Each row is a point. The ring and each string are closed loops that go straight from each point to the next, and from the last back to the first. Before rounding, they use only three directions, however many columns there are. Count how often each string passes through the ring. Passing back the other way cancels.

Ring (6 x 3):
[[ 45   2  29]
 [  6  65  24]
 [-52  54  19]
 [-72   4  16]
 [-45 -34  25]
 [ 22 -31  32]]
String (15 x 3):
[[ 64  37  17]
 [ 41  28  -3]
 [ 56  28   4]
 [ 66  24  15]
 [ 48  14 -14]
 [  9  11   1]
 [ 21  11  49]
 [ 59   7  61]
 [ 79   4  26]
 [ 57   7  -7]
 [ 20  12  -4]
 [ 32  16  -3]
 [ 12  18  30]
 [ 35  27  64]
 [ 56  35  55]]
Times through: 2

Ring (6 x 9):
[[ 26  35   2 -18   5  -4 -21 -16 -10]
 [-23  54   9  -1  -4  -9 -13 -22  -7]
 [-64  19   4  10   3  -3  -3 -25  -3]
 [-61 -20 -10   8  13   8  -1 -21  -4]
 [-19 -39 -23  -5  19  15  -6 -14  -8]
 [ 25 -14 -15 -18  17   9 -16 -13 -10]]
String (14 x 9):
[[-12  -3 -24  -4   5   9  -9 -13 -11]
 [ 13  -9 -37 -11   4  14 -13  -8 -15]
 [  0   6  -8 -10  10   4 -13 -16  -9]
 [ 13  12   9 -16  16  -2 -18 -19  -6]
 [ 39  44  28 -25  15 -12 -26 -22  -5]
 [ 18  80  12 -13  -9 -14 -23 -19 -10]
 [-21  64 -11   2 -17  -6 -13 -17 -12]
 [-34  38 -13   4  -9  -1  -9 -18 -10]
 [-31  15   5  -1   9  -2  -9 -22  -4]
 [-56   5  26   4  19  -6  -6 -29   2]
 [-95 -21   7  17  17   3   5 -28   2]
 [-81 -49 -11  13  22  13   5 -23  -1]
 [-31 -37   9  -5  31   6  -7 -23   0]
 [-16  -8  -3  -6  16   4 -10 -19  -6]]
Times through: 1

Ring (10 x 14):
[[ 24  19 -34   1 -17  11 -13  27  -7  -4  -1  13 -10 -33]
 [ 29  47 -14  -3  -2   2   5  24  -8 -11   2  19   2 -19]
 [ 14  65   6   1  19  -4  22  13  -7  -8   1  14  16   3]
 [ -9  61  19  11  33  -8  30  -4  -7   2  -3  -1  26  23]
 [-24  45  22  20  35 -10  30 -16  -8  11  -4 -13  29  31]
 [-38  16  15  29  28  -7  20 -25  -9  22  -7 -27  25  30]
 [-39 -11  -9  31  10   3   1 -20  -7  27 -10 -31  11  13]
 [-31 -21 -28  26  -4  11 -13  -7  -5  25 -11 -25  -1  -5]
 [-15 -20 -43  18 -16  18 -22   8  -4  18 -10 -14 -12 -23]
 [  7  -5 -45   8 -22  17 -22  21  -5   6  -6   1 -15 -34]]
String (25 x 14):
[[  9  33  27  17  17 -21  25 -15 -20   4   8  -6  27  16]
 [ 21  62  51  12  30 -33  43 -17 -23  -5  14   2  40  28]
 [ 25  58  45  11  25 -31  38 -13 -23  -6  15   4  36  21]
 [ 26  80  37   3  30 -23  40   0 -16 -13  10  15  32  19]
 [ 14  95  11  -5  32  -2  32  20  -2 -15  -2  23  20  11]
 [-10  70 -22  -2  23  18  13  26   8  -5 -14  15   4  -1]
 [-16  42 -25   6  13  16   4  17   4   4 -13   3   1  -3]
 [ 15  45  25  11  18 -19  26  -7 -18  -2   8   1  25  12]
 [ 26  60  52  12  28 -35  42 -17 -25  -6  17   3  40  26]
 [  6  83  42   8  42 -22  46  -8 -13  -6   5   6  38  33]
 [-34  77 -15   4  39  19  22  17  13   2 -21   5  12  17]
 [-37  73   0  10  44  10  28   5   8   6 -17  -2  20  27]
 [-26  42  -7  13  25   8  15   2   1   9 -12  -6  13  14]
 [-19  30 -14  14  15   8   7   4  -1  10 -10  -6   8   4]
 [-48  44  -6  19  36  11  19  -4   6  16 -19 -15  17  26]
 [-58  42 -23  17  35  23  11   3  13  18 -26 -15   9  21]
 [-30  29 -17  15  18  12   6   3   2  13 -14 -10   7   7]
 [  1  12  33  26  15 -26  23 -28 -24  12  10 -19  30  20]
 [-23  16  50  35  33 -31  36 -45 -23  21   7 -32  43  44]
 [-52  30  43  36  50 -20  41 -44 -12  26  -5 -36  44  57]
 [-62  47  -2  22  45  12  24 -11   8  21 -22 -21  21  36]
 [-36  39 -13  15  26  12  12   2   4  13 -16 -10  11  15]
 [-52  66   6  17  51   8  32  -7   8  13 -19 -12  25  39]
 [-46  63 -25   8  36  25  14  16  16   9 -25  -1   7  16]
 [-18  45  -6  11  22   6  15   5  -1   6 -10  -3  12  10]]
Times through: 3

Ring (9 x 14):
[[ 58 -34  43  18  -1   1   9 -28 -17 -14 -24  10 -30  -3]
 [ 54  12  35  11   2   6  23 -21 -11   1 -21  10 -25  -5]
 [ 28  58  -5   5   8   3  21 -14  14   5 -16   7 -11   1]
 [  4  62 -30   4  12  -4  10 -11  33   0 -15   6  -2   7]
 [-24  32 -41   6  16 -18  -7 -11  49  -8 -17   9   2  10]
 [-36 -23 -28  12  17 -29 -21 -14  50 -19 -21  13  -2   8]
 [-26 -64 -11  18  13 -31 -28 -20  38 -29 -24  13  -9   8]
 [ 14 -86  14  24   3 -21 -25 -30  10 -37 -25  10 -21   6]
 [ 41 -74  30  24  -2 -10 -13 -32  -7 -32 -25   9 -27   3]]
String (34 x 14):
[[ 20   1  78   2  17  -6  44  -6  -5  33 -29  28 -30 -25]
 [ 50  46  42   4   7   9  41 -13  -9  20 -21  14 -24 -12]
 [ 68  78   6   7   0  19  33 -19  -8   5 -14   2 -17   1]
 [ 64  69 -22  11  -4  16  15 -24   1 -12 -11  -4 -11  12]
 [ 41  27 -30  16  -2   3  -6 -26  12 -26 -14  -3  -9  16]
 [ 18   6  27   8  11  -7  18 -14  10   6 -23  16 -19  -7]
 [  9   4  68   1  19 -10  40  -5   4  31 -28  28 -26 -23]
 [ 43  50  52   1  11   7  48  -9  -8  29 -22  18 -25 -17]
 [ 69  70  23   6   1  19  39 -18 -13  12 -16   6 -21  -4]
 [ 70  53 -22  15  -7  16   7 -28  -3 -21 -11  -7 -13  15]
 [ 56  30 -19  16  -4   8   1 -28   2 -24 -14  -4 -13  14]
 [ 29  -4  22  12   7  -5  11 -19   5  -4 -22  12 -20  -3]
 [ 30 -17  68   8  12  -5  31 -14  -8  16 -28  23 -30 -18]
 [ 60 -16  82  10   5   5  38 -19 -27  15 -27  20 -37 -19]
 [ 82 -16  64  16  -4  12  27 -27 -34  -3 -23  10 -36  -9]
 [ 95  -4  10  24 -15  17   1 -38 -26 -34 -16  -6 -26  12]
 [ 65 -11   0  22  -8   6  -6 -34  -9 -33 -17  -2 -20  12]
 [ 92 -37  31  26 -14  12   0 -39 -32 -35 -20  -1 -32   7]
 [ 88 -67  64  26 -10   7   7 -37 -39 -26 -25   7 -40  -3]
 [ 36 -78  91  16   8 -12  19 -21 -20   3 -32  25 -39 -20]
 [ 13 -63  74  12  13 -17  17 -15  -3   7 -31  27 -32 -18]
 [ 22 -20   5  16   5  -9  -4 -23  12 -18 -21   9 -16   4]
 [ 61 -33   2  24  -8   2 -13 -35  -8 -38 -19  -2 -22  12]
 [ 88 -48  13  30 -16   9 -14 -43 -26 -47 -18  -5 -28  14]
 [ 73 -68  58  24  -7   2   3 -34 -30 -25 -25   9 -36  -3]
 [ 52 -71  83  18   3  -5  17 -25 -25  -4 -30  20 -39 -15]
 [ 21 -52  69  12  11 -13  18 -16  -5   6 -30  24 -31 -17]
 [ 33 -23  21  16   4  -6   3 -23   2 -14 -22  10 -21   0]
 [ 59   2 -17  21  -7   6 -10 -33  -1 -35 -15  -5 -16  16]
 [ 90  10  -1  22 -13  17   1 -37 -21 -33 -14  -7 -22  14]
 [ 84   7  41  16  -6  15  23 -28 -28  -8 -20   5 -30  -2]
 [ 81  32 -19  20 -11  17   1 -34 -10 -31 -12  -9 -16  17]
 [ 43  11  -8  16   0   2   0 -25   5 -20 -17   2 -15   9]
 [ 10 -17  31  10  12 -12  12 -15  11   2 -25  18 -20  -7]]
Times through: 1
